Each row of a before or after table is a point. The points were changed in one or more steps. Then noise was added and the rows were shuffled. The steps act on columns, c1 being the first. Write out the steps. A step turns or swaps two columns, mirrors them in a line or flattens them onto one, adds a multiple of one to another, or multiplies or shifts one. Angles are multiples of 10 degrees, from the lower column toward the higher: turns from -170 to 170, lines from 10 to 170 but not 90. Use the fewest steps. Two steps may share a column if one is a turn and the other turns, adds or multiplies; they go together, in the order done. Otherwise the lowest column goes first.

Before, 10 rows:
47,7,-45
14,29,28
-67,-10,14
3,22,-2
-71,-29,-13
-78,-72,-43
5,9,9
-72,89,-20
20,8,-60
23,50,1
After, 10 rows:
-7,-33,39
-46,-19,-36
0,-22,8
66,42,-4
59,19,21
63,80,-31
-10,-54,6
-17,-12,-48
83,-72,-13
-1,-5,14
Steps: turn c1 and c2 by -170 degrees; shift c3 by 10

Before (12 x 8):
57,-63,-44,-16,2,-7,-20,9
-23,26,-32,-79,9,1,40,-11
-9,29,-11,40,19,32,63,-25
-70,16,15,22,0,-23,53,72
-46,-40,-16,-28,30,45,-6,-6
-68,-16,-21,10,-13,12,-99,-24
2,-33,40,59,12,29,-80,-48
7,-56,-83,-22,29,-39,56,-1
-11,-3,58,55,71,9,85,58
-33,-64,-42,-16,15,32,7,65
-53,12,44,-40,-39,43,82,-37
-42,-41,-35,-16,82,3,72,-72
After:
-1,29,36,-77,11,-33,-78,5
-2,12,-22,-24,-12,-13,-101,-10
-5,3,-30,-33,81,-37,68,-64
0,36,-12,-51,20,29,60,5
0,39,42,5,-40,11,87,-56
1,-9,-46,15,6,-63,-19,-10
0,-20,16,27,-5,20,52,71
0,31,-40,52,14,-67,6,39
0,48,-19,18,25,-35,-14,-23
-3,-33,-82,13,30,-55,60,-15
4,-1,-31,54,13,29,37,-62
-4,7,57,-9,73,-10,80,81
Steps: multiply c1 by 0; swap c2 and c6; mirror c4 and c8 in the line at 70 degrees

Before, 10 rows:
40,-40,-4,29,-29,27,27,31,38,12,53,24
-64,-31,4,-60,81,-3,2,-7,37,18,37,68
16,-2,44,-30,-36,15,48,61,-51,46,52,25
35,86,69,6,-29,17,16,23,47,-16,-11,-14
-36,36,11,-5,20,86,8,-60,-21,-27,-3,-17
48,-40,99,-45,81,28,69,-58,-48,-62,20,-54
-61,36,-15,10,73,-29,70,45,5,27,57,72
-13,-13,41,11,44,43,69,23,-33,36,3,-54
37,-25,-2,29,-21,15,-42,-38,-16,10,29,-3
-25,60,17,-22,-29,-28,63,-56,-4,54,82,26
After (10 x 12):
33,-7,46,-27,-36,-26,49,60,61,-23,-44,23
-41,36,-16,12,72,10,72,43,8,-62,-56,68
38,-24,0,27,-20,-13,-39,-40,22,17,-25,-3
40,-43,-4,28,-27,-23,27,32,-27,19,-59,24
6,58,15,-22,-28,8,65,-56,21,-64,-79,25
8,-38,99,-46,82,1,66,-59,52,80,-11,-53
22,89,67,7,-31,-3,11,24,-46,33,3,-16
9,-15,42,10,48,-53,73,25,33,-20,3,-56
-44,32,12,-4,19,-78,6,-60,22,34,7,-18
-45,-32,4,-59,80,-11,2,-8,-31,-44,-41,68
Steps: turn c1 and c10 by -30 degrees; turn c6 and c10 by 160 degrees; turn c9 and c11 by -170 degrees

Before, 9 rows:
35,12,-32,34,10,-12,-25,-17,-16,47,-20,-20,46,59,-46,-29,29,-121,23,-44
31,27,20,20,-5,-42,-89,28,-12,-2,-19,12,-7,4,12,-18,23,35,-67,2
-50,-11,20,-48,21,33,38,30,-1,14,31,-27,13,33,-13,10,40,46,7,1
-37,-49,33,17,-51,-64,2,29,3,43,-61,15,57,-33,18,39,30,39,-11,9
-16,-7,-4,-10,85,-46,84,29,-35,63,17,59,-44,-2,-2,-2,-34,21,-66,24
-34,39,-11,-13,32,-6,55,-82,51,24,-26,-33,39,26,-44,12,19,-14,-22,10
-41,-54,-15,-42,15,-11,-15,-23,38,-20,13,54,24,33,7,-21,19,21,-25,33
-6,-3,-25,15,60,-34,-55,-36,-15,17,-62,-81,26,-3,-50,6,26,-15,-31,27
13,0,-79,5,18,-4,-13,70,17,8,18,19,36,39,38,34,6,-16,36,19
After:
-5,-64,-9,-15,-18,-4,58,-84,45,20,-30,-36,39,22,-48,29,-18,12,17,15
-48,24,31,19,66,-61,-2,27,-1,43,-66,22,56,-31,24,26,-23,-44,42,16
36,17,-23,26,-22,-15,-24,-18,-12,47,-15,-22,44,57,-39,20,-52,111,-33,-43
-38,-42,-3,-6,-72,-47,88,32,-38,66,21,58,-47,5,1,105,45,-17,23,28
-74,1,-13,-42,12,-12,-15,-19,34,-17,7,51,29,35,7,21,-21,-23,-13,32
-5,-3,-80,5,-21,2,-13,66,17,3,21,30,38,40,35,-41,-7,20,27,16
41,6,12,16,-7,-40,-88,32,-16,4,-26,12,-8,2,16,69,-19,-45,5,8
-43,-37,21,-52,2,35,40,26,-6,18,34,-34,10,38,-16,-3,-33,-52,12,3
-24,-22,-23,16,-50,-31,-58,-31,-12,16,-66,-74,23,6,-51,41,-23,9,23,21
Steps: turn c1 and c5 by -150 degrees; turn c1 and c2 by -130 degrees; turn c16 and c19 by 110 degrees; add 0.7 times c10 to c16; turn c17 and c18 by -170 degrees

Before (14 x 48):
11,-24,-56,5,13,-29,-75,-18,17,-71,27,71,-21,43,34,-12,47,37,1,20,42,32,50,26,-25,11,-42,19,-7,2,53,-5,-6,38,82,41,-63,18,45,56,69,13,7,19,-68,-25,-26,70
-32,-38,46,77,-13,33,40,-21,-15,-1,-9,-49,-12,49,-55,-5,4,-15,-49,-53,-15,-68,16,-19,30,-16,18,-31,37,6,55,-6,-9,3,-8,71,-11,24,7,-4,-38,-18,30,-26,58,-37,-11,40
18,19,-8,-32,46,-71,-44,-28,42,-66,29,46,-1,-44,58,2,50,33,15,57,34,4,40,-9,-88,38,-2,10,0,24,34,1,40,50,92,20,-49,7,26,56,22,-1,11,20,-18,-4,1,65
36,-59,44,-40,36,44,-54,-54,-31,-35,-36,-15,7,59,61,-115,86,71,30,14,22,41,-20,-25,-12,60,-46,-24,18,12,25,13,99,81,22,83,26,67,-37,14,17,5,10,79,-29,-86,-16,58
-11,-43,40,-2,-10,-41,7,48,30,35,16,-71,-14,28,31,78,-33,20,-33,-62,-15,-39,-41,56,41,-34,65,48,-19,-36,-29,-2,6,-3,5,44,17,-8,37,13,-18,-48,1,-12,35,-17,27,-40
18,27,-45,31,-13,-28,-1,12,30,-18,36,7,-13,-60,-10,45,-28,3,-13,0,-13,62,-3,52,16,-1,-3,25,-40,-70,-42,-47,20,-23,77,-35,-31,-4,46,73,1,-50,-5,-16,22,41,-14,-32
-18,3,28,6,-19,-61,-39,56,6,25,15,-53,-4,5,-36,41,-55,-13,-56,-52,-8,22,-8,32,54,-5,15,15,-13,-39,-17,3,-15,-46,13,10,67,21,20,-25,-61,-14,-7,-38,21,12,43,-25
18,-18,30,13,-41,46,10,-4,0,39,-15,-54,-14,74,-18,-5,-66,-25,0,-52,5,-56,-42,-3,53,19,76,0,31,16,32,73,-4,-19,-23,45,6,38,3,-25,-56,5,-19,-15,42,-63,-3,-11
26,18,10,-49,-13,-36,32,24,61,6,24,-27,-43,-4,17,34,-15,-22,-61,-11,-5,35,-49,36,-37,-14,13,40,-53,-67,-9,-32,-2,-48,43,8,10,-16,94,14,-11,-30,14,-35,-23,42,21,-17
-8,-21,68,21,-46,28,-1,-21,-16,-14,-20,-12,-48,34,3,30,-48,-29,-7,-23,-7,-41,-32,46,62,-6,44,-40,19,5,37,11,16,25,-15,73,15,2,-23,-46,-34,-11,45,11,9,-31,32,8
-9,15,-37,-9,13,-58,-49,24,49,-35,37,40,-18,-41,-5,9,50,8,-25,32,63,17,-48,8,-2,8,34,20,-100,-69,-23,-46,-21,-33,43,-2,-56,17,54,57,28,-13,21,-26,14,29,29,15
1,2,40,-24,-36,-43,0,33,7,37,61,15,-1,-49,-11,32,-18,14,-29,15,14,2,-27,82,-9,-29,5,46,-65,-40,-5,-3,0,-24,14,10,13,-35,41,65,-31,-18,-39,-29,-19,2,1,4
32,-29,4,-6,-43,44,-62,-31,-36,59,-61,-29,51,41,62,-45,11,95,46,-4,33,-21,-64,-66,5,63,-74,-29,-12,-16,-23,26,92,90,-12,74,48,74,10,-23,-36,25,56,23,-53,-30,-24,47
-38,-55,78,0,-35,53,25,-39,13,-41,-51,-32,-18,54,-24,14,-12,-18,-30,-27,-23,-37,15,-43,104,-13,-7,24,44,38,36,52,11,23,-15,92,-3,6,12,-3,-36,-11,-19,5,53,-28,41,-19
After, 14 rows:
18,20,-8,-32,46,-70,-38,-24,41,-68,31,47,-21,-43,64,3,-35,31,-13,56,37,-47,40,-8,-87,34,-1,9,3,24,35,2,36,51,89,17,-51,7,23,65,-20,-5,7,18,-19,30,-3,63
14,-18,-54,6,16,-31,-57,-18,20,-72,23,73,-68,42,34,-14,-18,38,-26,15,42,5,54,24,-29,14,-52,14,-3,1,51,-4,0,41,82,38,-63,17,45,58,-72,6,7,15,-70,50,-22,71
-6,14,-34,-10,12,-58,-37,27,54,-33,38,41,-52,-38,-8,12,-56,10,-54,35,64,-74,-44,6,-2,10,37,17,-83,-71,-26,-51,-21,-34,41,-2,-53,53,55,63,-30,-12,20,-24,11,9,33,-76
-35,-40,43,78,-12,30,47,-18,-23,-4,-8,-46,-6,50,-52,-3,19,-14,-78,-51,-16,-38,13,-22,33,-15,18,-30,41,6,56,-9,-14,5,-9,69,-13,11,8,-3,39,-16,27,-24,58,31,-13,82
15,26,-43,34,-16,-25,7,8,31,-12,35,6,-30,-55,-5,48,-1,-2,-47,-1,-12,55,-2,55,15,-4,1,23,-36,-72,-42,-49,24,-29,79,-34,-29,14,44,74,3,-46,-5,-20,17,-49,-13,-73
34,-30,5,-4,-39,48,-99,-35,-38,63,-62,-26,73,40,60,-42,10,94,16,-4,31,-6,-67,-63,9,59,-76,-24,15,-18,-27,25,93,88,-9,74,49,74,10,-22,38,22,55,21,-55,26,-26,54
39,-56,43,-38,39,42,-59,-54,-32,-37,-39,-17,-4,56,60,-116,-12,78,3,11,25,28,-23,-22,-19,62,-46,-26,40,14,28,13,98,82,26,85,31,52,-39,17,-15,9,7,80,-33,125,-10,94
-8,-18,71,25,-44,24,33,-20,-18,-14,-20,-14,-89,29,2,31,56,-30,-44,-21,-11,42,-29,44,60,-10,42,-36,21,1,38,10,15,23,-18,73,22,-6,-22,-45,31,-10,43,13,12,-4,27,28
22,-22,30,18,-42,43,21,-5,-1,44,-18,-55,-26,68,-21,0,93,-18,-32,-53,4,81,-46,0,50,14,76,3,45,14,34,73,-2,-19,-28,47,7,22,4,-26,55,5,-22,-10,38,4,-7,35
24,16,5,-50,-17,-36,59,23,63,6,27,-28,-72,-5,19,35,-16,-20,-89,-13,-5,13,-48,39,-37,-16,12,39,-61,-69,-10,-29,-2,-46,40,7,16,1,96,16,13,-35,15,-33,-20,-45,19,-71
-18,0,28,1,-21,-65,-37,59,5,27,11,-51,-23,0,-36,38,33,-14,-83,-56,-10,70,-2,34,53,-10,14,17,-5,-42,-17,6,-11,-46,16,7,64,17,17,-26,64,-13,-4,-35,20,-52,40,-30
-3,3,40,-25,-37,-41,1,30,6,35,61,18,1,-50,-8,26,10,16,-60,16,11,20,-24,83,-7,-30,6,43,-75,-37,0,-4,-3,-26,17,7,13,-12,42,63,32,-12,-41,-27,-20,-14,-1,-73
-10,-41,41,-4,-12,-34,12,47,33,35,15,-69,-28,29,29,72,37,22,-65,-60,-16,17,-44,53,41,-37,64,43,-24,-34,-25,3,4,-4,1,42,18,2,41,12,18,-49,1,-14,37,-10,26,-62
-34,-53,80,-3,-37,53,35,-42,16,-38,-50,-33,-27,58,-24,10,29,-19,-60,-26,-24,7,17,-37,104,-17,-11,30,44,38,35,53,10,21,-15,92,-3,-9,11,-6,36,-14,-14,7,53,16,44,21
Steps: multiply c13 by 2; turn c7 and c13 by 20 degrees; turn c17 and c46 by 140 degrees; add 1.5 times c17 to c22; shift c19 by -30; turn c29 and c38 by -20 degrees; add 1 times c29 to c48; multiply c41 by -1
